Each row is a point. The last column is the point's height on a tilted bowl or saddle (a function of degree 2), plus a little noise. Along how many of its main directions does it bend up, bend down or stay straight?
In the rows, 128 means zero.

Points, 10 rows:
[[115 101  93]
 [118 164  94]
 [165  77 122]
 [ 85 125  86]
 [168 194  49]
 [109 199 118]
 [141 140  83]
 [138 122  89]
 [186  66 139]
 [139  84 109]]
Directions: 1 up, 1 down, 0 straight

Points (10 x 3):
[[151 127 128]
 [ 64  81 114]
 [135 135 108]
 [ 93  86 104]
 [159 184 107]
 [164  60 234]
 [124 128 105]
 [147 169 106]
 [110  73 114]
 [ 87 173 149]]
Directions: 1 up, 0 down, 1 straight

Points (15 x 4):
[[142 180 145  94]
 [ 94 145 178  94]
 [116 115  97 100]
 [130  94  91  96]
 [187  43 147  71]
 [121  49  95  88]
 [151 166 118  95]
 [166 118  99  92]
 [187  48 149  73]
 [144  54  87  85]
 [150 103 170  93]
 [105 171 153  98]
 [140 112 180  93]
 [170  86 158  88]
 [131 134 147 101]]
Directions: 0 up, 3 down, 0 straight

Points, 16 rows:
[[134  98 208 173]
 [115 128 146 150]
 [143 114 169 154]
 [135 161  63 167]
 [129 195 201 181]
 [145  84 178 167]
 [172  98 107 161]
 [ 86  93 105 164]
 [ 98 205 139 181]
 [165 117 133 152]
 [158 193 109 172]
 [192 152 135 162]
 [138 150  91 155]
 [ 80 117 104 161]
 [152 117  66 163]
 [106  63 145 176]]
Directions: 3 up, 0 down, 0 straight

Points, 18 rows:
[[ 95 142  95 140]
 [150 159 145 163]
 [100 129 169 106]
 [185 175  93 154]
 [186 158 161 131]
 [191 160  60 122]
 [141 119 176 106]
 [ 91 139 161 119]
 [190 128  86 155]
 [102 136 220   7]
 [170 124 148 144]
 [205  78 118 147]
 [ 94 174  83 141]
 [173 155  83 157]
 [162 128  99 166]
 [107 165 159 147]
 [108 131 180  96]
 [ 90 143 118 143]]
Directions: 0 up, 2 down, 1 straight

Points (24 x 5):
[[172  30 106 107  95]
 [140 113 136 130  92]
 [119  74 136 162 120]
 [146 101 187 195 138]
 [129 164 120 186 102]
 [117 131 154 112  91]
 [ 84 152  81 146  65]
 [123 186 129 128 101]
 [ 90 133 153 221  92]
 [143 148 181 148 105]
 [208 172 125 129 149]
 [112 112  84 186 124]
 [143 152 149 111 101]
 [122  75  74  72 178]
 [126  37 125 135 136]
 [148 111 188 151  96]
 [127 130 132 152  94]
 [ 97 124  99  83 129]
 [102  71  37  88 237]
 [102  46 169 129 124]
 [140 178 109 182 117]
 [106 100 109 121 110]
 [ 57 112 124 168  58]
 [ 70 108 140  97 105]]
Directions: 3 up, 1 down, 0 straight

Points (25 x 5):
[[131 174  95 144 147]
 [163 128 116 134 113]
 [119  99 164 171 139]
 [137 163 110 171 147]
 [ 79  99 136 177 146]
 [141 130 102 106 111]
 [105 112  40  64   8]
 [151 162 122 132 134]
 [115 172  92  94 131]
 [163 152 149 228 127]
 [ 66 135 155 149 115]
 [146  90 117 164 128]
 [133 157 118 197 155]
 [117  89  81 137  96]
 [ 68  96 122 162 130]
 [ 88 128  89  46  73]
 [133 114 129 101 123]
 [ 48 124 175 134 104]
 [158 198 111 134 169]
 [157 119  72  95  80]
 [ 68 165 120 111 111]
 [ 91  71 141 100 136]
 [143  95 143 170 134]
 [130 213  42 136 200]
 [ 27 128  93 127  56]]
Directions: 2 up, 2 down, 0 straight

Points:
[[109 203  80 175 111]
 [104 134 138  92 131]
 [179 114 142 149 115]
 [125 170 170  80  83]
 [139  84 156 108 144]
 [155 140  92  98 106]
 [147  74  83 193 105]
 [ 78 133 139 146 151]
 [117  67 203 116 117]
 [ 64 178 118 119 140]
 [ 97  99 126 162 149]
 [167 128  89 130 113]
 [157 130 131 196  98]
 [196 177 100 152  49]
 [166 119 127 155 122]
 [ 94 122  96 152 147]
 [113  69 146  90 140]
 [162 147  64 145  92]
 [222 145 140 101  49]
 [134 147  67 198  94]
 [ 63 157 144  62  90]
 [116 129 167 127 134]
 [167 184 194  91  25]]
Directions: 0 up, 3 down, 1 straight
